Each row of a before or after table is a point. The points were changed in one or more steps. Then noise was added and the rows were shuffled. The steps act on columns, c1 being the first. Name the steps. A step turns or swaps two columns, mirrors them in a line or flattens them onto one, adds a multiple of one to another, or multiplies or shifts one. Angles are multiples of 10 degrees, from the lower column toward the higher: turns from -170 to 170, lines from 10 to 170 but not 90. Use the fewest steps. Two steps may share a column if one is a turn and the other turns, adds or multiplies; they go together, in the order done. Otherwise the lowest column goes first.
(in the rows, 128 means zero)

Before (14 x 2):
[[ 85  79]
 [ 93  90]
 [140 148]
 [ 91  73]
 [148 136]
 [160 152]
 [136 132]
 [ 75  91]
 [104  97]
 [111 144]
 [117 163]
 [129 146]
 [ 97  73]
 [ 94  74]]
After, 14 rows:
[[139 149]
 [175  88]
 [123 144]
 [125 168]
 [193 114]
 [ 93 144]
 [108 146]
 [161 106]
 [185  96]
 [103 130]
 [176 105]
 [184  90]
 [181  92]
 [119 128]]
Steps: mirror c1 and c2 in the line at 100 degrees

Before:
[[150 105 185 147]
 [178 130 128 123]
 [ 99 144 173 161]
 [ 92 131 163 172]
 [174 195  97 109]
 [124 136  97 160]
 [149 131 162 102]
 [103 161 182  87]]
After, 8 rows:
[[ 80  92  93 167]
 [ 90 103 143 137]
 [159 161 130 130]
 [118 122 176 132]
 [ 69 143 141 102]
 [ 99 171  85 124]
 [ 91 163  92 138]
 [151 120 179 197]]
Steps: turn c1 and c3 by 100 degrees; mirror c2 and c4 in the line at 40 degrees

Before:
[[155 139 129 122 127 101 110 130]
 [111 134 107 120 141 136 108 140]
 [106 113 120 128 104 114 165 135]
 [141 131 152 171 159 157 157 130]
 [ 91 126 140 122 144 101 126 148]
 [144 165 168 150  88 105 141 130]
 [138 114 149 109 137 121 111 135]
 [107 157 127 122 143 119 163 165]
 [ 95 132 157 165 143  92 156 164]
 [142 148 127 153  89 149 173 166]]
After:
[[107 164 106 129  90 114 112 133]
 [ 92 127 164 122 151 101 125 146]
 [141 172 126 152  69 148 151 166]
 [110 110  67 122 147 135 134 142]
 [142 154 201 171 175 156 129 130]
 [155 111 132 124 127 100 138 130]
 [138 110 190 111 141 122 114 135]
 [144 140 248 151  64 106 163 130]
 [106 164 122 123 151 120 156 166]
 [ 96 156 215 165 154  92 133 163]]
Steps: swap c2 and c7; multiply c3 by 3; multiply c5 by 1.6

Before (13 x 11):
[[ 73  83  71  94 163 142 119  88 105 128 216]
 [109  96 154 108  84  81 158 161 124 169 134]
 [120  70 178 121  73 111 115 107 161 131 134]
 [ 91  78  78 143 129 156 135 129 144 156 100]
 [140 137 143 117  63 132 147  83 164 134 111]
 [ 84 125  66 141 148 125 108 139 167 142  93]
 [ 87 104  59 166 165 139 158  82 132 142  97]
 [104  53  75 106 174  93 138 102 149 113 215]
 [154  96 148  84 114 139 137  97 150 113  84]
 [186  84 116 143 108 113 122 139 126 172 137]
 [107 126 172 141 132 128 128 125 151 151 106]
 [141 103 167 123  95 149 162 153 192 146 123]
 [100 106  64 167 149 145 135 133 121  90 113]]
After, 13 rows:
[[104 119  83 143 154 149 162 166 193 147 123]
 [ 99 104  98  65 132 139 137 108 150 113  83]
 [ 67  82 125 150 127 113 122 136 125 172 137]
 [149 141  85 137 131 128 128 118 152 149 106]
 [166  40 152  89  93  93 138 102 148 114 215]
 [115  90  63 105 182 110 116 103 161 130 135]
 [164  65 157 141 140 157 135 121 144 158 100]
 [ 94 142 117  83 185 132 146  70 163 133 112]
 [180  82 184 124 108 139 157  44 132 142  98]
 [191  66 166  67 115 142 118  89 105 128 216]
 [131 106  93 137 176  80 156 185 124 169 134]
 [162  85 180 165 118 144 135 116 121  90 113]
 [176 104 185 148 123 125 108 136 167 142  93]]
Steps: turn c1 and c5 by -160 degrees; mirror c2 and c3 in the line at 10 degrees; multiply c8 by 1.6; turn c4 and c8 by -30 degrees

Before:
[[118 181  78 127 100 132 106 107 134 150 160 145 130  77]
 [149 169 116 155  80  97 127 151 130 160 187 111 130 114]
 [165 120 122 157 190 157 104 145 151 146  83 165 114 184]
 [141 212 132 130 134  86 108 112 112 168 158 130 112 109]
 [170 110 147 143 150 158 110  76 182 140 100 194  70 195]
 [ 81 155 114 148 171 120 167 146 153 165 152 147 109 178]
 [113 163  97 143 113  93 114  95  98 159 176  59 132 105]
 [138 170  99 114 108  90 157 115  69 131 189 121 142  93]
 [172 119 151  97 171 177 125 129 177 166 108 140  80 159]
 [130 110  98 132 183  86 126 133 163 189 158 168 116 153]
 [148 136 120 162 186 139 173 108 172 206 125 161 144 172]]
After (11 x 14):
[[166 145 151 161 188 186 144 121 148 146  80 146 116 155]
 [138  77 116 109 108  94 126 126  69 130 155  70 141  89]
 [150  94 106 163  79 114 149 127 131 163 164  81 129 101]
 [170 153 115 107 151 194 134  79 179 143  56 146  70 158]
 [130 144 125 131 184 155 119 128 166 190 101  79 118  85]
 [172 138 119 104 172 159 127 149 175 166 109 151  79 178]
 [ 82  86 119 156 172 178 106 130 153 165 118  96 108 120]
 [148  97 132 141 185 171  96  89 171 205  98 117 146 142]
 [144  65 107 120 132 107 188 115 113 167 136 108 114  86]
 [116  93 146 113  99  76 173 112 135 152 121  66 129 133]
 [112 106 140 117 116 105 158  96  99 161 208  92 130  93]]
Steps: turn c2 and c7 by 150 degrees; turn c11 and c12 by 70 degrees; turn c3 and c12 by 140 degrees; turn c4 and c8 by -40 degrees; swap c6 and c14

Before (10 x 20):
[[105  98 144 102 148 130 113 146 140 144 118 155 141 119  94 147 124 115
  139 143]
 [160 107 120  96 149 109  92 114 154 160 159 111 147 126 147 175 127 141
  125 134]
 [118 103 156  94 139 127 119  77 131 144 142  90 150 133 101 159 142 129
  115 157]
 [121 111 109 133 171 170 135 140 122  91  83 121 181 147 130 117  80 102
  156 113]
 [124 111 144 110 125 109 111  92 156 150 153 104 155  93 141 143 138 135
  142 155]
 [123  91 102 138 151 176  99 128 121  76  75 140 195 164 114 132 114 118
  181 109]
 [132 145 115 132 138 141 145 112 133 142 137  96 187  97 130 176 135 146
  134 111]
 [136 145  90 170 126 125 146 166  96  86 140  95 194 117 160 165 121 118
  135 101]
 [ 56 170 132 117 165 152  93 154  84 122  93 143 118 105 113 140 110 111
  147 144]
 [111  99 132  99 147 135  99  97 115 139 123 120 142 104  90 122 115 162
  115 148]]
After:
[[119 145 116 130 141 132 146 112 131 138 112  96 176  97 129 173 135 146
  131  40]
 [139 101 156  94 140 144 117  75 134 146 124  88 160 133  99 158 140 129
  115 179]
 [153  97 148 101 147 118 115 145 136 147 132 155 144 119  93 146 123 116
  140 154]
 [137  90 103 137 151  66  99 128 122  77 100 141 187 163 113 131 115 119
  181  27]
 [130 112 145 109 124 156 111  95 156 147 141 106 163  95 143 141 139 134
  142 169]
 [118 147  87 169 126 139 147 165  95  87 126  94 181 121 159 166 119 118
  138  11]
 [135 112 110 135 170  72 136 138 122  91 102 121 173 150 132 117  79 103
  155  48]
 [ 96 109 120  95 146 163  92 115 156 159 136 107 150 127 148 176 129 138
  126 127]
 [148  99 133  98 146 121 100  99 116 138 124 123 148 105  87 120 116 161
  115 164]
 [201 169 134 118 166  85  93 157  84 124 117 145 122 105 113 138 109 112
  146 173]]
Steps: multiply c1 by -1; turn c6 and c11 by -110 degrees; turn c13 and c20 by -20 degrees; multiply c20 by 2.5

Before:
[[153 152 148 130 110 134 117 180 112 141 113 179 114 141 158  97 168 143
  146 134  97 202 170 108 128 148 179 109 166 145 106 164]
 [124 112 110 122 152 116  77 185 125 147  98 175 135 118 193  85 133 104
  118 143 128 169 143  73 124 125 142 133 127 132  29 135]
 [182 159 128 142 105 107 169 114 158 115  81 125  80 175  96  70 191 140
  134 110 155 108 150 190  88 112 131 111 106 121 119 186]
 [159 188 131 150  82  98 189 117 164 108 100 185  87 169 134  60 165 127
  219  88 133 147 131 147 136  92 110  62 147 170 113 168]
 [ 88 164 133 139 159  90 119 100 134 152 173 115  92 117  89 139 109 154
   52 144 188  94 153 134 173 118 114 152  95 101 125 122]
 [ 71 123  82 139 165 131 149  87 128 170 135 130 134 134 134 169 137 173
   74 167 164  83 126 118 125 140 158 118 106  89 122  97]
 [125 121  86 130 158 120  97 126 108 138 178 103 135 157 120 169 106 163
  107 203 213 125 124 117 105 125 148 128  91  98 145  96]
 [115 107  77 100 169 147  85 154 105 206 171 121 152 112 143 121 142 126
   80 165 189 117 100  87 140 101 220  89 105 124 123 114]
 [146  83  58  86 131 109  77 176 109 214 167 188 118 119 170 173 122 148
  130 134 144 188 138 101 113 128 203  96 117 115  67 147]
 [162 142 130 109  69 116 177 102 132 127 116 130 104 128 138  74 188 136
  177 125 136 122 170 186 102  75  89  91 181 163 124 158]
 [131 129 102 143 133 138 124 170  59 189 143 159 117 121 214  90 155  98
  130 112 165 201 129 106 111 151 167 130 119 127  65 145]
 [118 175 143 158 175  91 176 143 171 127  92  94  99 131 160  92  99 171
  142 108 144 129 160 207 182  93 121 160 153 150 112  93]
 [134 162 112 129 137 131 116 100 154 103 120  80  65 132 139 134 111 196
   72 120 164 101  97 164 153 132  86 128 124  94 166 116]
 [192 159 103 136 140 121 170 162  99 117 103 181 114 142 172  92 132 102
  130 117  84 181 164 137 127 111 125  87 140 178  78 199]]
After (14 x 32):
[[191 115 106 113 158 121 173 162  98 115 105 187 116 142 181  92 132  99
  126 119  88 179 164 136 127 126 124  90 141 176  75 125]
 [162 187 129 107 143 115 174  98 136 126 136 131 102 129 146  75 189 136
  175 127 134 124 168 186 103  99  88  91 185 162 129 126]
 [117  87  80 141 108 143  82 151 105 206 179 121 153 113 152 120 143 129
   80 165 188 114 101  87 142  80 223  89 107 125 124 130]
 [123 107 113 105 112 112  75 185 127 147 116 172 133 115 205  85 134 104
  119 139 126 173 145  75 124 118 142 135 129 129  28 127]
 [119  81 144 121 176  95 179 146 173 127  83  96  99 130 173  90 101 173
  141 104 146 127 161 205 179 120 123 165 156 149 109 128]
 [152 147 144 119 154 137 119 184 113 142 112 179 119 139 167  97 167 142
  147 138 101 201 169 107 130 159 176 105 165 146 107 128]
 [ 84  96 134 165 166  89 121  99 130 156 149 114  91 116  99 137 107 154
   53 145 187  92 156 132 173 155 114 154  97 102 125 127]
 [130 124  96 149 128 138 124 165  58 188 125 156 117 118 224  93 156  98
  129 112 164 200 129 104 113 160 170 128 117 127  67 126]
 [161 176 131 119 189  98 190 118 160 109  95 184  88 168 141  62 166 128
  218  88 131 146 130 148 138 134 108  61 148 170 116 128]
 [131 118 110 127 160 133 116 103 154 104 121  80  67 132 150 136 109 193
   73 121 165  99  98 161 153 194  88 126 127  94 166 125]
 [144 124  62 133  83 106  78 176 108 210 183 189 116 119 178 177 121 149
  128 135 144 184 141 102 110 138 204  97 118 121  68 125]
 [ 71  94  84 141 123 131 150  87 128 173 124 129 133 133 142 169 137 174
   71 167 164  79 126 118 126 136 153 117 110  89 120 126]
 [177 147 128 100 158 105 167 117 155 115  89 125  81 171 104  71 189 145
  137 110 157 108 149 188  88 165 132 111 106 118 117 131]
 [128  98  86 168 121 115  97 126 110 137 159 105 136 154 130 165 105 163
  108 201 217 125 125 119 106 116 146 127  89 101 148 129]]
Steps: turn c2 and c5 by 90 degrees; turn c4 and c11 by -50 degrees; add -1 times c13 to c26; shift c15 by 10; multiply c32 by 0

Before:
[[143 138 112 106  40 187 153 158 124  88  97 161 106 101 153  69 138 134
  108 155 111 146  92 134 108 101 156 111 173 143 127 172 128 185 126 129
  111 164 114 148 122 119 120 119 100 130 141 126 105  98 217  84 130  62
  121 113 171 110 120  89 113 128  99 138]
 [127 114  74 188  89 154  98  97  87 162 150 139 117 115 167 169 145 130
  207 144 155 115  91 110 106  92 141  93  87 112 145 105  37  95 130 101
   99 125 171 120 137 138 171 139 126 178 208  86 141 102 154 163 118 152
  126 122  80 141 108 134 110 159 122 125]
 [139 101 162  21 148 154 166 100 130 129 115 170  66 159 152 168 140 129
  156 117  94  99 140 103  98  65 139  84 131 121 157 132 108 119  69 150
  126  84 124 177 121 139 190 172 128 153  94  92 126 144 108 167 135 132
  153 147 164  78 109 152 147 172 197  98]
 [127 115  90  81  79 139 131 166 128 114 150 123 127 124 144 195 100 135
   73 152 132 122 161 122 113 121 183  99 123 101 153 182 127  83  94 126
  130 131 105 177 144  90 183 151 110  53 150 140 118 130 157 157 118  95
  105  76 131 105 153  95 162 169  99 129]
 [129  85  45 103 186 163  93  96 149 119 202 115  75 138 151 117 128 107
  141 111 166 134 139 158 119 160  73  97 101  72 117 116  86 174 144 159
  141 197 169 162 119  99 107  71 125 136 139 124 157 174 173 152 115  61
  108 122 121 128 117  91  91  29 120 105]
 [141 151 174  95  98 152  63 136 132 168 192 112 171  74 114 108 118  74
  130 169 102 185 130 133 204 172  98 145  77  73 127 102 100 127 147  89
  144  97 141 133 101 132  92  87 152 124 128 165 147 112  82 114 117 128
  168 128 128 141 121 165  83  54 169 109]
 [118 142 167 153 156 195 131  91 154 138  88  90 152 159 116 125 163 108
   99  93 125 182 106 128 103 181 142 116 137 113 190 142 171 131  96 155
  109 115 109  99 166 176 118 121 143 155  60 131  95 182 186 137 136 136
  138  56 142  72 150 111  98 116 156 185]
 [146 147 147 101 126 130 162  86  92 132  98 132 150 198  99  65  86 163
  139 110 134 110 133  96 104  88  94 102 178 133 104 147 130 140 166 150
  116  99 118 118 151 161 156  92 149 184 103 122 159 114 185 166 148 114
   97 156 157 142 153 153 133 151 117 175]]
After, 8 rows:
[[130 109  97 187 155 156  97 106  89 161 148 138 116 112 169 168 145 109
  208 139 163 118  92 110 110  91 138  89  87 114 150 107  32 152 120  98
  102 126 172 121  97 142 167 138  59 181 211  87 142 136 153 159 105 157
  122 120  85 143 181 138 110 157 125 129]
 [143  98 113  25 119 149 166 101 131 123 119 172  67 157 150 168 147 131
  156 116  96 101 133 102 100  61 134  84 130 124 158 133 110 139  64 152
  119  83 121 175 151 140 186 175 171 152  92  95 128 119 107 166 139 129
  160 148 163  83  92 158 150 173 199  99]
 [127 120 155  74 176 137 123 167 123 113 148 120 122 119 145 198 107 107
   73 148 130 117 160 123 119 122 179  94 124  95 152 177 129 165  90 128
  132 127 107 174 125  88 186 150  77  48 147 133 126 141 155 153 108  97
  104  79 126 103 176  90 160 168  98 120]
 [121 149 157 155  96 188 130  93 157 136  85  93 151 163 119 128 167 122
   99  91 129 183 104 123 108 185 145 121 137 111 197 140 173 114  94 151
  109 115 107 102 184 178 117 121 146 151  64 127  98 161 192 142 151 138
  137  53 150  71  91 113  91 113 156 188]
 [147 142 123 104 215 186 150 154 115  94 103 159 101 103 150  71 135 166
  109 159 104 142  90 133 107 108 166 114 174 136 127 180 132  89 123 127
  110 170 111 149  93 121 120 118  17 123 141 126  98 131 215  85 131  64
  123 117 162 109 140  90 119 136  94 142]
 [133  86 102  94  85 166  94  97 139 116 201 117  69 149 148 122 126 134
  131 115 162 136 138 161 122 156  72  94  96  75 118 120  89  73 137 158
  149 205 180 172 173  98 110  67 246 134 135 124 149 118 175 156  95  55
  104 121 116 133 205  84  86  28 119 108]
 [139 145 136  99 133 151  68 133 137 171 191 120 162  69 115 112 124  89
  133 165 102 184 121 136 205 172 103 145  84  78 128 106 101 100 147  91
  142 100 144 136 109 136  92  84  17 118 121 166 149 101  86 118  96 128
  170 121 126 149  81 162  83  59 172 107]
 [143 147 162 100 112 131 162  87  86 135 105 140 154 201 100  63  84 159
  138 116 143 111 136  94 100  88  98 106 179 129 107 149 127 144 164 150
  116 103 115 121 110 159 156  86  77 184 108 127 160 147 187 164 178 112
   97 158 156 144 118 158 131 149 121 177]]
Steps: turn c3 and c59 by -80 degrees; turn c5 and c45 by 140 degrees; multiply c45 by 3; mirror c18 and c34 in the line at 20 degrees; swap c41 and c50; multiply c53 by 2.5

Before (11 x 64):
[[114 147 159 125 109  80  70 121 169 156 129 116 158 143 132 108 144 147
   99 137 164 116 110 120 140 177 129 105 151 134 122 140  92 117 107 100
  141  76 117 111 159  69 144  84 107 112 100 140 103 136  86  56 103 140
  121 144 160 129 138 139 145 155  70 142]
 [123 154 124 131 117 148  99 165 151 153  96 124 157 106  98  82 133 176
   91 127 165 130 124 128 132 129 119  75 110 122 133 132 114 172 136 128
  145 123  95 129 116 147 162 133 125 131 115 105  90 145 157  79 139 109
  114 130 103 111 125 113 167 171 165 119]
 [101 111 152  99  85 103  99 166 132 146 105 166 142 140  90  82 172 184
  116 120 135 140 129 120 193  92 102  74 149 135 103 166 119 127 149 145
  126 130 124 119 144 162 161  94 121 142  88 169  76 136  92  68  95 146
  126 183 156 117 141 125 177 193 111 138]
 [133 148 159 142 133 113 109 138 115 113 166 149 180 143 114  94 107 165
  133 109 120 135 144 122 125 142  98  74 125 152 132 135 121 138 139  96
  167  96 116 126 155 143 144 118 158 150 110 114  91 174  87  88 102 183
  140 140 140 153 148 126 181 149 149 113]
 [131 186 158  71 135 159 108  53  88 112 208 122  88 167 111 132 120 112
  200 162  82 167 166 157 127 120 134 136  65  93 145 145 121 119 188 194
  126 142 182 136 101 105 139 143  73  76 137  87 197  40 129 200 103 145
  111  61 113 134 119  98 118 167 161 101]
 [113 115 159 133 142 116 122 148 168 126 167 140 151 173 142  75 142 172
  105 128 131 101 122 140 163  97 116  50 146 122 115 128 110 171 121 126
  112  86 109 132 183 126 139 141 131 148  74 182 147 179 121  84 142 153
  135 141 146 141 124 146 165 183 145 117]
 [167 118 145 114  91 105 100 166 166 136 149 131 127 129 109  89 152 157
  127  99 170 132 117 127 140  89 116  88 103 163 116 136 146 113 134 109
  202 109 133 125 127 125 136 102 107 139  96 144  81 142 119  73 175 140
  111 107 117 122 124 140 144 162  95 142]
 [163 108 145 121  93 116 127 152 109 124 121 148 159 144 137 126 158 156
  132 125 152 116 103 125 131  69 135 119 129 131 124 104  80 147 115 132
  112 114 101 138 130 110 147  98 137 120  96 122 115 164 120  69 121 160
  121 157 165 162 159 120 160 193 120 100]
 [159 195 183 159 181 108 150  44  84 149 229 108 121 115  59 169 114  77
  171 125  79 171 133 162 129 102 114 138  96 104 145 115 105  78 209 210
  129 123 151 141  82  84 133 146  75  46 106 123 153  61 152 162 102 112
  129  41 120 117 121 106 105 136 152  82]
 [130 117 126 146 123 140 100 176 151 159 141 111 167 119 133  96 161 148
   97 150 128  81  83 144 151 140 101  92  94 169 170 172 117  95 135 138
  153 100 137  92 156 110 143  98 129 155 110 124  95 197 128 101 121 135
   87 149 139 135 152 135 197 180 133 113]
 [142 205 120 142 191 120 149  63 113 112 209 128 117 133 100 170 116 105
  178 116  43 157 137 144 103 133 164 137  75  72 151 119 143  85 151 210
  124 110 190 108  75 118 110 166  81  70  85 102 196  40 121 127  89 152
  130  55  76 131 135 130 149 167 133  76]]
After, 11 rows:
[[129 146 156 146 134 112 110 141 117 115 166 151 179 148 110  94 108 166
  131 110 127 133 143 120 127 142  97  72 126 153 130 135 125 140 139 102
  165  99 116 122 151 144 145 118 159 151 110 114  92 172  84  89  98  76
  143 144 146 153 151 125 177 145 153 109]
 [164 106 147 118  92 117 129 152 107 122 120 145 158 144 138 124 158 157
  135 122 149 120 104 127 131  67 134 120 127 130 123 100  78 147 162 128
  115 113 102 142 131 111 148 108 139 119  92 127 108 164 117  68 117 109
  127 157 167 162 155 114 158 198 117 100]
 [162 195 182 163 190 105 151  46  87 151 231 106 120 114  63 166 109  81
  173 125  90 171 134 164 137  97 117 135  96 110 147 113 103  79   9 206
  130 121 150 141  81  82 135 128  74  48 108 121 150  60 152 160 101  76
  125  37 119 116 121 103 100 138 150  81]
 [169 116 142 112  93 105  99 166 167 134 147 131 130 126 106  90 153 157
  124 100 161 134 117 125 138  98 121  86  99 164 112 139 139 112 125 112
  201 108 131 126 126 121 137 114 109 132  95 144  86 140 121  70 179 117
  109 113 118 125 125 145 148 162  97 140]
 [111 116 158 132 141 117 123 152 171 127 169 140 149 174 143  74 147 173
  108 127 126 101 129 140 162  96 114  54 145 121 113 127 114 174 145 123
  113  86 105 134 177 128 137 140 133 146  76 182 146 177 116  83 141 114
  135 140 149 141 119 144 170 180 143 120]
 [101 114 150 100  84 104  95 168 131 147 103 167 139 143  87  86 172 189
  117 121 141 139 125 120 189  96  97  74 150 139 100 169 122 127 108 144
  129 130 127 119 143 160 159 101 119 144  90 174  75 139  88  72  96  96
  126 181 156 114 140 126 173 197 112 141]
 [122 156 123 132 117 152  95 171 152 148  94 125 154 110  94  81 128 179
   86 128 150 127 126 131 133 134 118  77 109 119 138 131 114 171 104 121
  145 126  94 129 115 141 168 147 131 134 120 107  88 145 155  75 136 140
  116 130 102 105 124 115 169 172 167 121]
 [119 150 162 124 113  85  68 122 172 158 130 119 154 143 138 108 141 152
   98 135 160 117 112 118 144 175 131 104 149 133 116 141  91 114 160  96
  142  78 116 113 157  67 143 101 106 111 100 137  99 131  84  61 102 133
  124 144 160 128 137 139 145 157  64 144]
 [131 120 126 150 125 144 100 174 149 162 142 110 170 119 133  93 161 144
   95 148 133  81  83 144 149 146 102  88  91 167 169 171 116  90 120 135
  153  99 139  93 157 112 149  99 132 153 116 123  97 195 130  99 119 118
   83 151 138 133 148 141 192 178 136 112]
 [129 188 160  70 135 160 106  54  87 115 208 118  93 169 109 126 116 112
  203 161  96 169 172 160 126 117 131 139  65  91 144 142 121 120  55 191
  126 142 184 138 101 104 140 126  76  76 141  83 198  41 126 201 106  62
  114  56 113 136 120  94 118 169 167 103]
 [144 204 121 144 190 120 152  63 108 112 208 132 118 135  97 169 112 107
  175 117  64 154 140 146 101 132 166 134  77  74 148 120 145  84 112 210
  127 107 189 111  74 119 105 129  80  63  86 103 197  43 121 126  92  90
  133  55  75 128 134 133 148 174 131  79]]
Steps: turn c21 and c44 by 20 degrees; multiply c21 by 0.7; multiply c35 by 1.6; turn c35 and c54 by -150 degrees
